Each row of a before or after table is a point. One or more steps were done to the points. Then noise was added and the rows were shuffled. The steps act on how far a point lies along the listed directions, d1 being the first. Write out the steps. A step turns or swaps two directions, mirrors them in a line or flattens them onto one, adds a multiple of one to another, or multiplies one. Angles are multiples of 10 degrees, from the lower direction toward the higher: turns from -170 to 170, lines from 10 to 170 but not 90. Use the fewest steps. Two steps may share a direction if one is a turn and the other turns, adds or multiplies; they go together, in the order done. Otherwise the lowest direction goes first.

Directions:
(1): -1; 50
(2): 50; 1
Before (10 x 2):
-8; 6
-1; 7
3; 0
9; 16
-2; 60
9; 9
8; -1
4; 0
-34; -1
-6; 6
After (10 x 2):
0; -3
6; 8
6; 1
16; -9
60; 2
0; -4
-2; -8
-1; 34
6; 6
9; -9
Steps: turn d1 and d2 by 90 degrees

Directions:
(1): 13; -55; 15; 20
(2): -23; -24; 2; -52
(3): 56; 4; 0; -26
(4): -2; 14; 60; -4
Before (8 x 4):
16; 24; 7; -15
-8; -4; 14; 6
31; 4; 4; 5
9; 13; 3; -42
16; 1; -17; -21
-57; -33; 7; -36
4; 25; -35; 6
-24; 11; -9; 33
After:
-2; -25; -17; -14
10; 19; -34; -17
6; -5; 10; 13
32; 21; -8; 18
-31; -24; -20; -8
-43; 10; 8; 60
-21; 2; -11; -19
6; -11; 7; -28
Steps: swap d1 and d4; turn d2 and d3 by -90 degrees

Directions:
(1): -26; 8; -33; -8; 18; -56; 28; -18
(2): -6; 22; 21; 30; -54; -38; -14; 10
(3): -50; 14; -21; 25; 12; 20; -45; -13
(4): -37; -23; 22; -13; 16; -11; -1; 60
Before (13 x 8):
-54; 4; -1; 7; -5; -47; 5; 19
3; -10; 11; -9; 2; 2; 6; 20
-3; -10; 2; -27; 31; 25; 20; -8
3; 11; -15; -5; 0; -20; 10; -3
1; -8; -25; -18; 24; 20; 10; -28
-8; -11; -16; -12; 20; 13; -11; 9
-42; -1; 7; 22; 0; -9; -10; 32
-5; -15; -7; -15; 3; 7; 2; 8
-3; -23; -21; -13; 60; 27; -1; -19
5; -3; -18; 2; -4; 3; -6; -15
-12; 18; -4; 18; -24; 1; -36; -15
-20; -6; -32; -8; 46; 31; -8; -21
41; -11; 8; -9; -28; 4; 14; 4
After, 13 rows:
5; -19; 47; -2; -19; 26; -6; 44
-18; -4; -10; -4; -7; -6; -7; 7
-23; 16; -15; 18; -17; 4; -25; -27
-7; -23; 21; 0; 16; 29; 6; 39
-13; -5; -2; -8; 7; -18; 9; 13
11; -2; -22; -12; -9; -33; 26; -15
-23; -1; -15; 4; 5; 0; -23; 11
28; -12; 0; -18; 12; 38; -6; -13
-36; 15; -15; 29; 5; 21; -43; -15
13; 11; 5; 8; -18; -3; -5; 8
-45; 10; -13; 35; 9; -3; -42; -16
6; -3; -13; 6; -9; 6; -10; -12
-44; 21; -2; 11; -2; -14; -9; -12
Steps: turn d2 and d3 by -60 degrees; turn d1 and d2 by 130 degrees

Directions:
(1): 3; -5; -60; -17; 31; 2; 25; 26; -3; 5; -39
(2): -16; -10; -15; 53; -39; 45; 5; 26; 3; 1; -10
(3): -14; 3; -17; -30; -42; -21; 28; 24; 12; -41; 32
(4): 21; -1; -15; -15; -14; 28; 41; -32; 2; 45; 33
Before:
-18; -26; -9; 33; -19; 34; 8; 18; -6; 1; -29
9; 11; 21; -34; -6; -48; -15; -11; 10; -27; 18
9; 16; 2; -24; -12; -17; 19; -11; -8; 0; 19
-10; 4; 21; -10; -17; -36; -8; 10; 7; -35; 23
1; 0; -11; 27; 10; 29; -13; 4; -11; 7; -29
-2; -3; -22; 32; -13; 7; 14; 19; 1; -14; -13
-8; 3; 9; 19; -22; 13; 11; 9; 0; -16; 3
-7; 16; 6; -55; 26; -60; 2; -10; 0; -23; 12
10; 7; 4; -18; 39; -11; -16; -3; 4; 10; -6
-15; 3; -4; -38; 27; -56; -12; -1; -1; -16; -1
3; -16; -35; 8; 18; 34; 17; 25; -6; 11; -35
After:
14; 8; -1; -21; 36; -11; -13; -15; -11; 1; -17
-1; 9; -6; 11; -35; 13; 21; 5; -8; 2; 11
3; 4; 21; 23; 10; 14; -5; -10; -7; 7; -11
13; -1; -5; 26; 28; 0; -4; -7; -7; 10; -26
-4; 7; -12; -28; -2; -16; 6; 21; 14; -20; 16
16; -10; -23; -24; 48; 6; 10; 5; -9; 15; -31
-37; -6; -26; 4; -31; -18; 5; 36; 7; -32; 2
-11; 0; 2; 19; -57; -2; -5; 22; 15; -33; 13
-36; 3; -23; 10; -50; -5; 22; 40; 10; -40; 12
-17; -5; 16; 40; -30; 5; -14; 21; 4; -19; 4
5; -19; 15; -1; 42; 4; -12; -20; -16; 21; -37
Steps: turn d2 and d3 by -100 degrees

Directions:
(1): 30; -1; -22; -9; 18; -31; 22; -48; 3; -31; -46; -11; 7; -18
(2): -4; -38; -19; -11; -24; 32; -29; -31; 13; -14; 29; -13; 0; -50
(3): -8; -13; 27; 39; 45; 13; 5; -2; 50; -25; 8; 24; 27; -6
(4): 60; -25; 4; -11; -19; 9; -17; 14; 3; 20; -19; 47; 30; 5
(5): -22; 14; -14; -39; 51; 11; -4; -23; -23; 37; 11; 28; 25; -13
Before, 12 rows:
-34; 2; -32; -26; 22; 20; -19; -27; -23; 18; 18; 7; -2; -25
6; -2; -10; -17; -7; 3; -5; -14; -4; 1; -19; 16; 5; -3
34; -17; 3; 6; 25; -4; 24; -9; 15; -20; -26; 13; 16; 19
-6; 8; 25; 40; 0; 3; 19; 50; 17; 8; 2; 16; 6; 37
-57; 16; -2; -15; 35; 11; 8; -8; -8; -4; 19; -6; 0; -29
-14; 6; 35; 26; 28; 13; 3; 29; 25; 10; 21; 19; 11; 17
-1; 7; 33; 2; 5; 11; -2; 32; -24; 48; 11; 33; 5; 26
-5; -7; -20; -19; -3; 1; -10; -39; -18; 8; 0; -20; -1; -21
-12; 10; 23; 4; 12; 6; -5; 13; 17; -7; 12; 8; 7; 17
11; 1; -19; -16; -17; -10; 4; -3; -5; 6; -19; -15; 3; -8
8; 14; 12; 4; 22; -25; 17; 7; 0; -8; -26; 21; 6; 16
-25; 15; -19; -19; 25; 0; 0; -17; -14; 14; 11; -21; -14; -19
After, 12 rows:
42; -15; -12; -30; -42; 2; -15; -3; -18; 15; -7; -1; -5; -7
8; 5; 16; 43; -15; -10; 7; 40; 10; -11; -16; 9; -17; 38
52; -39; 5; 5; -28; 3; -4; -25; 8; -16; -19; 5; 6; -24
27; -30; -36; -30; -28; 21; -15; -21; -13; 14; 2; 7; 14; -30
-17; 9; 2; 9; 1; -4; 8; -9; 11; -18; -17; -2; -9; 5
1; 0; 19; 30; -6; 7; -3; 39; 18; 6; 12; -6; -14; 15
1; -1; 24; 10; -41; 7; -2; 60; -5; 4; 1; 7; -11; 16
-14; -14; -10; -10; -20; 4; -10; -14; -2; -20; 11; -18; -18; -28
-14; 12; 25; 35; 16; -8; 8; 13; 11; 0; -1; -6; -1; 27
15; -2; -2; -29; -25; 4; -17; -3; -8; 1; 0; 0; 0; 3
-21; 5; 2; 14; 19; -1; 14; 1; 22; -5; -1; -8; 10; -4
-17; -4; -25; -21; -1; 3; 15; -24; -18; -12; 9; -41; -23; -2
Steps: turn d1 and d4 by -100 degrees; turn d2 and d5 by 170 degrees; multiply d3 by -1
